Each row of a before or after table is a point. One or more steps were done to the points. Then noise was added and the rows were shuffled. The steps act on how far a point lies along the listed directions, d1 being the first. Write out the steps. A step turns or swaps two directions, mirrors them in a line or flattens them onto one, adds a multiple of one to another, or multiplies one. Angles are multiples of 10 degrees, from the lower direction toward the higher: turns from -170 to 170, lines from 10 to 170 but not 90. Use the fewest steps. Two steps may share a direction if one is a turn and the other turns, adds or multiplies; they go together, in the order done. Otherwise the lowest direction goes first.

Directions:
(1): [ 34 -32]
(2): [32 34]
Before, 13 rows:
[[ 21  -9]
 [ 28   5]
 [ 47   1]
 [-26  63]
 [-30 -22]
 [ 34  -1]
 [-25 -11]
 [ -2   1]
 [-25 -33]
 [-64  26]
 [-51 -53]
 [-42   9]
 [-13  55]]
After, 13 rows:
[[-29  21]
 [-55  52]
 [-62 -28]
 [-26  30]
 [ -9 -55]
 [-25   9]
 [-38 -11]
 [ 35   3]
 [ 46   1]
 [ 21  10]
 [ 28  -5]
 [ -1  -4]
 [-23 -64]]
Steps: swap d1 and d2

Directions:
(1): [  7  61 -42 -26  19   2]
(2): [ 12  24  58  -5  41 -28]
(3): [ 71 -16 -14  -8 -12 -29]
(4): [-16  29  17 -10 -61 -36]
Before (14 x 6):
[[ -12   43   13   -5   75    2]
 [   9  -30   27    4  -19  -10]
 [  -7  -33   41   -2  -26   -2]
 [   2    4  -50   -3    5   27]
 [  -3  -41   11    9  -31    9]
 [ -25  -13   16  -12 -108  -41]
 [   0  -22   12   -7  -13  -18]
 [ -35  -21  -12   10    8   55]
 [   2  -53  -19   14    6   17]
 [  22   26   45  -11   52  -35]
 [ -12   -8   20   28 -102   -9]
 [  11  -44  -34    5    0   28]
 [  -4  -50    3    4  -40   -4]
 [   9  -40   44   10   29   -6]]
After (14 x 6):
[[  0 -43  57   5 -11 -24]
 [ -6 -63 -16  25 -20  29]
 [  3  -2  18 -14   3 -23]
 [ 21  99 -49 -42  55 -14]
 [  4 -60  28  20  23   1]
 [-22 -16  72  -8 -86 -60]
 [  4  13  52 -20   9 -16]
 [ -6  -9  82  32 -75 -33]
 [ 13   9  36  -9   8 -20]
 [ 19  35  19 -20  64 -12]
 [  4 -28  54   7  -4  -9]
 [  8 -76  21  22   6  16]
 [ -9  65 -66 -20  53  23]
 [-23 -49  28  22  10  40]]
Steps: multiply d2 by 1.6; turn d1 and d2 by -70 degrees; multiply d3 by 0.7

Directions:
(1): [ -6 -11 -19  28 -58 -65  22  11 -17]
(2): [ 49 -28  -8 -44 -13 -22 -53  30  17]
(3): [ 43 -15 -21 -30  18   3  77  14   0]
Before:
[[ -2  13  12   7  28  51  24  -9 -13]
 [-67  37  23  78   1   0  -3 -49 -27]
 [ 18  -8 -24  -1 -53 -41   2  49  -5]
 [-27   1   8  31 -44  -8 -45   1   6]
 [ 48 -16 -28 -46 -18 -24  37  26 -21]
 [-42  15  -7  56 -11   7 -17  18  -7]
 [ 61  -9   4 -48  55  49  47  10  11]
 [ 17 -23  -1 -19   0  18  30  17   7]
 [-41   8  38   6  37  79 -45 -38  -4]
 [ 13 -11  13  -6   6  13 121  -3 -13]
 [ 61   4   9 -57  46  59   9 -17  11]]
After (11 x 9):
[[  -9  -11   22  -11    4   36  -28    6   14]
 [ -33   22   59   -1   52   83   -1  -34    3]
 [ -33   19   19   43  -11   21  -18  -13  -21]
 [ -12   20   32   10  -25    9 -101  -32    1]
 [ -24   20   42   14   13   38  -98  -14   12]
 [  23  -17  -22    2  -36  -22   48   18    2]
 [ -51  -11    3   61  -71  -42   -9  -22  -33]
 [  28    5    8  -56   34   46  -37    4    1]
 [ -22   17  -10   59   -5  -29   95  -28  -35]
 [  47   -2  -14  -46   14   30   17   44   14]
 [  -8    1  -29   32  -10   -3   50   29  -13]]
Steps: turn d1 and d3 by 110 degrees

Directions:
(1): [  5 -24  27 -24 -65  -9 -33  23 -28  26  37 -29  37 -49]
(2): [ 13  -6 -21  33 -24  28  -2  94 -16  -2  19  31 -26  34]
(3): [  6  65  23  55   9  63 -32 -15  -7  -1  12 -13  43  -1]
(4): [ 76  54  -5   3 -17 -51  12   4  46  -9  33   3  -7 -11]
(5): [ 30 -15  -9   9 -81  24  20 -47   4  18 -40  15  10  45]
(6): [  4  12   7 -19 -26  38   0   0   0 -68 -32  38 -30 -68]
Before, 9 rows:
[[ 42  23  20 -48   9 -71  -7  31  32  -6  50 -31  14 -46]
 [-18   5   7  14  49 -30   5   2  -4  20   8 -41  15 -17]
 [ 28  11 -20  -3 -35 -12  13  18  10  12 -10   8  -8  10]
 [ 40  12   2   1 -39 -54  25 -24  24  -5 -10  13   1  -3]
 [ 43  66  -6  18  32 -41  34 -17  55 -15  21 -24   1  28]
 [ 19  26 -23  23 -11   6  -3 -44  12  -1 -12  22  -9  27]
 [-27  28  35   7  33  55   4 -15  -2 -67 -37  29 -23 -34]
 [ 70  30  -6  18 -32 -38  17  25  33  11  35 -13 -18  34]
 [ 26  39  21   7 -20  25  -7 -50  12 -15  -2  -6  15  -7]]
After (9 x 14):
[[ 11  37  30  43 -37  49 -17 -53  -6  25   2 -41  49  21]
 [-44  49  23  29 121  35 -50 101 -19  -9  64 -35  30  -8]
 [ 60  33  -5  19 -64  29  11 -18  22 -15  -7  25 -10  32]
 [  5  11 -13  15 -36  33   7 -48  -2  30 -43  -8  26  27]
 [  3  63  39  19 -18  45 -27  11  -9 -33  29 -28  39 -61]
 [ 37  11 -14  15 -95  28  -7 -65   5  -1 -31  28   9   8]
 [-22   8   7   8  51 -35 -18  85 -18  -4  45 -33   1 -69]
 [  4  33  14 -21  56 -20  28  10  30 -79 -18  40 -60 -32]
 [  9  12  10  58 -66  54   0 -33 -18   7 -39  21  34  37]]
Steps: turn d1 and d2 by 150 degrees; turn d1 and d6 by 70 degrees; swap d3 and d4; multiply d5 by 2.5
